Each row of a before or after table is a point. The points were changed in one or more steps. Then noise was added and the rows were shuffled. The steps act on columns, c1 being the first. Name the steps. A step turns or swaps two columns, mirrors them in a line or flattens them onto one, adds a multiple of one to another, or multiplies or shifts one. Angles are multiples of 10 degrees, from the lower column toward the higher: turns from -170 to 170, lines from 10 to 170 but not 90. Use the fewest steps. Two steps may share a column if one is a turn and the other turns, adds or multiplies; they go together, in the order done. Otherwise the lowest column goes first.

Before (10 x 2):
[[ -6  -2]
 [ 50  25]
 [-33 -11]
 [ 18 -23]
 [ 13 -24]
 [-89 -35]
 [-32  16]
 [ 18 -60]
 [ 55   5]
 [-42 -25]]
After (10 x 2):
[[-31   3]
 [ -2 -28]
 [-20  34]
 [ 50 -21]
 [-19 -63]
 [ -6   0]
 [-92  12]
 [  5 -29]
 [-52   0]
 [ 58  -4]]
Steps: turn c1 and c2 by -30 degrees

Before (14 x 4):
[[ -8 -17  40  34]
 [ 60  35  48   8]
 [ 71  15  25   7]
 [ -5  61   3 -10]
 [-21   2  58  37]
 [ -6 -16 -45 -29]
 [ 77  35  -6 -31]
 [-26 -32 -31 -42]
 [  6 -11  18  26]
 [ 28  10 -57 -31]
 [  5 -51  82  15]
 [ 79  -9  39  -7]
 [-20 -23 -53 -37]
 [ 93  28  55  77]]
After (14 x 4):
[[-83  23  -4 -30]
 [-69  12  47   7]
 [ 16 -13  57  41]
 [ 32  43  83  15]
 [ 16  10  41  36]
 [ 39   6 -32 -45]
 [ 30   7 -53 -41]
 [-56  57  43  -7]
 [  3  10  19  25]
 [ 16   9 -45 -30]
 [-29  12 -55 -33]
 [-63  32  24   8]
 [-37 -49   4 -11]
 [-88  36  57  75]]
Steps: turn c1 and c2 by 140 degrees

Before (10 x 8):
[[ 11   8  -4 -19 -30  -1   6 -33]
 [ 21   4 -23   4 -24 -16 -14  -9]
 [-13   7 -18 -20  -9   0 -24 -29]
 [ 10 -10  -9 -16 -28  -4  10 -28]
 [ -9  -8  -8 -18   7 -26  10  13]
 [ 12   6  -5  25  95  -4  -1 -19]
 [ -1   1  19 -17 -31   1 -17   4]
 [ 23  -9   3 -20 -25 -48 -11 -27]
 [  3 -48  -3   7  19 -21   2 -15]
 [ -4   9  -1  38  31 -37   3 -31]]
After (10 x 8):
[[ -8  -8 -11 -17   7 -27  10  13]
 [ -4   8  -1  39  31 -36   5 -32]
 [ -1   1  26 -16 -30   1 -16   5]
 [-12   8 -24 -20  -9   1 -23 -29]
 [ 10   7  -5 -19 -30  -1   7 -32]
 [  4 -47  -3   8  19 -21   2 -14]
 [ 22  -9   3 -19 -25 -48 -11 -27]
 [ 12   6  -6  24  95  -4  -1 -21]
 [ 20   4 -31   5 -25 -17 -15  -9]
 [ 10 -10 -11 -16 -29  -3  10 -28]]
Steps: multiply c3 by 1.3

Before (12 x 11):
[[ 27 -33  14 -44  -7 -43 -14   5   0 -13  -9]
 [  2 -30 -95 -58  13 -28  -3  -4  12  12  -4]
 [ 18  38 -11 -57  17  12   9  13  13 -26 -14]
 [ 17  45   0  44 -10   0  35 -12   4  11   7]
 [  1  -3   3 -36  -7   4  50   1 -13   9   4]
 [-23  -2  -9 -52 -47 -12   3 -15  20 -51  -6]
 [  3 -18   2  -4  15  11  -5   5  11 -38  32]
 [-15 -10  -7  -9  17  -3   5 -19  -5 -57  -8]
 [ 21   0   8 -48  18   7   8 -30  20 -14   1]
 [ 19 -14 -63 -34 -12   8  -4 -20   2 -76  -1]
 [ 20 -38 -24  75  -4   2  14   5  25  12 -19]
 [ 13 -31  -7  -1   4   8 -25  -3 -12  16  -8]]
After (12 x 11):
[[-59  -3   4 -35  -7   4  49   6 -13   4   3]
 [-41 -14 -62 -32 -12   8  -4 -65   1 -46  -3]
 [-58 -17   2  -4  15  11  -5 -22  12 -33  34]
 [-47 -31  -7  -1   3   7 -26   7 -12  14  -8]
 [-83  -1 -10 -52 -46 -12   4 -46  20 -29  -5]
 [-39 -37 -23  75  -5   3  15  10  24   6 -20]
 [-34 -33  15 -44  -7 -43 -14  -4  -1 -13 -10]
 [-39   1   7 -48  18   9   8 -33  20   8   2]
 [-41  39 -11 -57  18  12   8  -7  12 -28 -13]
 [-42  44  -1  46 -10   1  35  -2   5  16   7]
 [-59 -30 -95 -56  13 -27  -5   5  13  11  -5]
 [-74  -9  -5  -9  16  -4   4 -51  -5 -30  -9]]
Steps: shift c1 by -60; turn c8 and c10 by -40 degrees

Before (13 x 14):
[[-44 -43 -55 -17   9   6 -86  55 -69  11   4 -10  77 -17]
 [ 37  25  49  -9  37  26  17 -46 -70  31   3  -2   5 -43]
 [-30   5  13 -72  -8  24  -3 -32 -66 -58 -27   5  12  23]
 [-16  15  17  25  53 -13 -60 -21   2 -76 -55 -64  67 -11]
 [-39  63   6  54 -12  86 -44  34 -67 -31 -60 -51   0  63]
 [ -1  68  47  45 -11 -14 -13 -24  14 -17 -26  18  39  36]
 [ 46 -37 -45  53 -26  29 -61   8 -36 -39  29  -7  11  -6]
 [ -7  16 -13   2 -11  95  -9 -69   1  25   3  35  57 -44]
 [ 73   9 -28 -10  35 -23 -29  -8   2   4  83  10  95  68]
 [-43  23 -60 -10 -54  -4  39 -23 -13 -61  24 -43 -10 -34]
 [ 10  62  51 -38 -72   8   3 -40  -3  62 -37 -19  30  42]
 [-39  14 -40 -76  52 -29 -24   4  34  21  -6   7  27  83]
 [  4  81  11  -7 -67  59 -18 -19 -24  10  41  -8 -35 -37]]
After (13 x 14):
[[  3  -7  11  -7 -66  59  -1 -17 -24  10  41  81 -35 -37]
 [-16 -64  16  26  53 -13   1 -22   2 -76 -54  15  69 -10]
 [ 45  -7 -45  53 -26  29   0   8 -35 -39  29 -37  10  -6]
 [ 73  10 -27 -12  36 -22   0  -9   4   5  83  10  96  68]
 [ 37  -3  51  -7  38  25   1 -46 -70  31   3  26   5 -43]
 [  9 -19  52 -37 -72   9  -1 -40  -4  63 -36  63  30  42]
 [-43 -42 -60 -11 -53  -5   0 -22 -12 -60  24  23  -9 -34]
 [ -8  36 -13  -1 -11  94   0 -70   2  26   3  16  57 -43]
 [-38   6 -40 -76  51 -28   2   5  33  21  -6  15  27  82]
 [-30   4  13 -72  -8  24   1 -32 -67 -59 -26   4  11  23]
 [-38 -51   6  53 -11  86   0  33 -68 -31 -59  63   0  63]
 [-45 -11 -56 -17  10   7  -1  55 -69  10   3 -42  78 -17]
 [ -1  20  48  44 -12 -15  -1 -24  14 -18 -25  67  38  35]]
Steps: swap c2 and c12; multiply c7 by 0

Before (9 x 20):
[[  6 -24 -37  31 -19 -38  30  22   2  -8 -35 -22 -21 -12  22   8 -43 -23
  -32  20]
 [ 44  34 -22  10  76 -12  17  13  20 -36 -15 -29 -14  35 -51   9  44  -2
  -30 -33]
 [-21   3 -15 -22  12 -16 -28 -10  -3 -13  14  22   2 -23 -32  -1  -5  48
   -4 -29]
 [-14  19 -36 -11   9  -4  -1   0   9 -32   8  -2  32 -50 -52  -4   1  45
   46 -18]
 [-29 -14 -48  52 -19 -29 -32  26   1  18 -17 -19 -21  -2  11 -21 -20 -50
   -8  18]
 [ 12  -5 -40 -14 -21  16 -12  -4 -11  14   4 -13  10 -15 -50 -29   8  33
    9 -28]
 [-19   3 -32  16 -33 -53  -4 -25  -1 -10 -35 -29  -3 -31  33 -46 -50 -34
  -18  19]
 [-32  -6 -17  44 -27 -18  15  -8   5 -19 -37 -11  -4   5   5 -14 -10 -36
  -44  49]
 [ 47  21  10  -4  95   1  15 -14 -22  -9 -18 -71  -2  29 -42  41  17  31
   13 -10]]
After (9 x 20):
[[-13  18 -35 -11   9  -5  -1   0   9 -50   8  -1  32 -50 -52  -5   1  23
   45  19]
 [-22   3 -14 -23  12 -16 -27 -10  -3 -35  14  22   2 -23 -32  -1  -5  36
   -4  29]
 [-19   3 -33  15 -33 -53  -3 -25  -2   9 -36 -29  -4 -31  33 -46 -50 -33
  -18 -19]
 [ 43  35 -23  10  75 -12  16  13  20 -30 -15 -29 -14  34 -50   8  44 -19
  -30  32]
 [-31  -6 -17  44 -26 -18  15  -8   5   2 -37 -11  -5   5   5 -15 -10 -40
  -43 -49]
 [ 11  -5 -41 -15 -21  16 -11  -5 -11  -5   4 -14  10 -16 -49 -29   8  35
    9  28]
 [  7 -24 -37  31 -18 -38  30  22   2   5 -35 -23 -21 -12  22   9 -42 -23
  -31 -19]
 [-29 -14 -47  52 -19 -29 -31  26   0  40 -17 -18 -21  -2  12 -21 -20 -34
   -9 -18]
 [ 48  21  10  -4  95   1  15 -14 -22 -23 -17 -71  -2  29 -42  41  17  22
   13  10]]
Steps: turn c10 and c18 by 30 degrees; multiply c20 by -1

Before (13 x 48):
[[ 18   5  12  23   0   6  -3  22  18  29  -4 -11   1   8  15 -11 -12 -10
  -18   7 -13 -26 -11   7  -6   2  -4   0   2 -16 -18   3   4 -16 -13  -8
  -17 -11  -4   4 -12   6  12 -14   5   8  -8   2]
 [ -4   9   2  -6   2  13 -22  -1  27  10  -6  -3   5   4  -1  -1  34  11
   -5  -5  13 -12   0  22  18 -12  30   0   6 -12  -3 -14  34   0   0 -10
   -1  -4  21  10   3  -7  -1 -10 -10   4  33  -9]
 [ 27 -16  15  -9 -30  11  23  16 -23   5   6  -2 -21  -9  -6 -13   1  -4
   39   7  -3   1  18 -18   5  -1  18 -10  -2 -17   2  16   9  12 -37  17
    9   1  11 -25  -2 -21 -11  13  19  -8   1 -30]
 [-14  19 -11 -20 -22 -15  -3   3   5   7 -12   6 -16   8   3   7  19 -12
    6  -2 -10  -7   1 -12   5 -22  12 -15  10 -19   8  17  18   2  10 -15
    3 -17   8   5  -2 -17   4 -10   3 -36   3  13]
 [ 14  -9   1 -18   1 -10 -22   5  11 -10  37  -2 -25  11  -3  -6   0  11
   -1   7  -4   0 -16   9   9   5   4   6  27  15  -5  18  -5 -14  24   3
  -10  -2  -6 -10  -9   1   9 -19   2  -9 -20   8]
 [  9 -16  11  24 -16  35   8  -1   3   0  22  -5  -3  10  12  18  -1  11
   27  20  26 -18  -1 -11   5   5  -8  -4   4 -17  11  12  -7 -11  -5  14
    2  17  -3   0  -2   3 -12  10 -15  -2   3 -14]
 [  0  16  25  -1 -25   5   3  -1  26  23  27 -21  -9 -23 -33   5 -22   3
   23  15 -21  10 -12  19   0 -20 -13  10  15 -18  14  -4  20   8  -9  -1
    8  21  -9   0  -9  -5   0   0  -2  -1  -2 -10]
 [ 24  13 -36  -9 -12   2   3 -13 -14  17  11 -15  -5 -11  -3  13  -9   5
   -6  -8 -27  -2  -1   6  22   4  18  -2  -1   5  25  -8  -4 -12  -4  -5
   13 -16  22 -21 -21  29   5 -28 -18  -2   3  25]
 [-17 -10  -7   0   8   6  18  29 -27 -20  16  -4   7 -13  18 -19  19 -20
   30  -6   7   3 -10  -8   1  -5  -7  11 -12 -12 -16 -21  10  -4 -17 -12
   -9 -24   7  -6  -7   0   4   4 -23 -18   7  11]
 [  2  12   5  13   0  -8  -2   4 -19 -12   1 -25   3  14  17 -17 -10  -1
    1 -15   0 -14   7  -8   7 -13 -15   4  -3 -10   3  -4 -18   5  13  15
   16   2  25 -15   9  -9  -8   0  10  -7  10   1]
 [ 21 -19 -15  30  -4  22  -7 -13  -4  10  -1 -13  10 -11  -1   3 -12   4
   22 -10  22   7 -12  -6  12  10 -11 -20  12   4   1   6  21 -16  -7   9
   -5   0  -7  -7  -4   6  12   7  11 -19 -12 -33]
 [  2   7  -6 -20  10  17 -11   3 -14 -40  15   2  21  25 -18  -7   8  -9
   23  -6   3  -4 -13   8  -3 -13   1  -3 -15   4   8  -1  16 -19 -11   1
   -7 -15  -4  -7  -4  -7  12   2   6   9  -5  25]
 [-12  -3   4  19 -12   9 -12   2 -17  -7   3 -24   1  23   8  20  12  -1
  -23  -1  24   4  10  -1  27   2   2 -18 -15   6   5  33  -5 -16  -6  -3
   26   6   1  -2   1  12 -16  21  14   9   8  -4]]
After (13 x 48):
[[  2   6  -6 -20   9  16 -10   2 -13 -42  15   3 -12  25 -18  -7  10  -9
   24  -5   4  -4 -13   7  -4 -14   2  -3 -18   2   5   1  15 -19 -10   0
   -7 -14  -4  -6  -3  -5  12   2   7 -52  -4  25]
 [  0  16  24  -3 -24   6   4   0  27  21  27 -22   8 -20 -32   5 -22   2
   24  15 -20  10 -13  19   0 -19 -11  11  13 -17  15  -4  20   7 -12   0
    7  21  -9   0 -10  -4   0  -1  -3  15  -3 -12]
 [ 23  13 -36  -9 -13   2   3 -14 -15  17  12 -16   2 -10  -3  13  -8   6
   -7  -8 -28  -2  -1   6  23   4  17  -2  -4   6  28  -9  -2 -12  -4  -6
   12 -16  22 -21 -21  31   5 -26 -17  12   3  24]
 [ 27 -16  14  -8 -31  13  22  15 -24   5   7  -3  11 -11  -6 -12   2  -5
   39   9  -5   1  18 -17   5  -1  19 -12   3 -18   2  15  11  13 -37  16
   10   1  10 -24   0 -22 -12  13  19  51   1 -30]
 [-11  -3   3  18 -11   8 -12   2 -17  -7   4 -23   5  22   9  19  12   1
  -22   0  23   5  11  -1  28   2   4 -18  -7   8   5  35  -4 -15  -8  -4
   28   7   2  -2   3  11 -15  19  12 -20   8  -4]
 [ -5   9   1  -7   2  15 -22  -1  29  10  -8  -4  -1   4  -1   0  32  11
   -7  -3  13 -11   1  22  17 -13  31  -1   8 -11  -3 -14  34  -3   1  -8
   -2  -3  23   9   4  -6  -1  -9 -10 -15  34  -9]
 [  8 -16  11  24 -16  35   7   1   1  -1  21  -6   0   9  13  17  -2  12
   26  19  26 -18  -1 -11   4   2 -10  -4   7 -18  12  13  -8 -11  -5  13
    2  17  -4   0  -1   3 -12  10 -17  10   2 -13]
 [ 19   4  12  23  -2   6  -2  23  19  26  -3  -7   5   8  16 -11 -13  -8
  -16   6 -13 -27 -10   6  -6   0  -5   0  -2 -16 -19   4   5 -17 -12  -9
  -18  -9  -3   3 -10   7  11 -15   5 -17  -7   3]
 [ 14  -7   3 -21   2 -11 -24   6  11 -11  36   1  14  12  -4  -6   0  13
    0   8  -2   0 -18   8   8   4   4   7  24  14  -5  20  -6 -15  24   2
   -9   0  -6 -10  -8   1   9 -19   3  58 -20   6]
 [  1  13   7  14   0  -9  -3   3 -19 -12   1 -25  -7  13  16 -17 -10  -1
   -1 -14   2 -12   7  -8   9 -13 -15   6  -3 -11   3  -6 -18   4  13  14
   17   2  24 -17   9  -9  -7   1  11  11  10   3]
 [ 21 -18 -15  29  -4  23  -6 -13  -6  10  -3 -11 -20 -13  -1   0 -14   5
   23 -10  24   6 -12  -7  14   9 -11 -20   9   4   0   5  21 -16  -6   8
   -7  -1  -6  -7  -4   5  13   8  11  22 -13 -36]
 [-18 -11  -9   1   9   6  17  27 -26 -17  17  -5 -18 -12  17 -19  20 -21
   31  -7   7   1  -9 -10   0  -5  -9  12 -12 -13 -15 -20  10  -3 -16 -11
   -9 -24   7  -7  -8   1   4   4 -25  21   6  10]
 [-14  19 -11 -19 -21 -15  -3   4   5   6 -13   6 -10   9   4   8  18 -13
    5  -2 -10  -7  -1 -12   7 -22  11 -16  12 -20   9  19  19   2   8 -11
    4 -16   6   7   0 -18   4 -11   2  94   2  13]]
Steps: turn c13 and c46 by -140 degrees; multiply c46 by 2.5; add -0.3 times c43 to c29
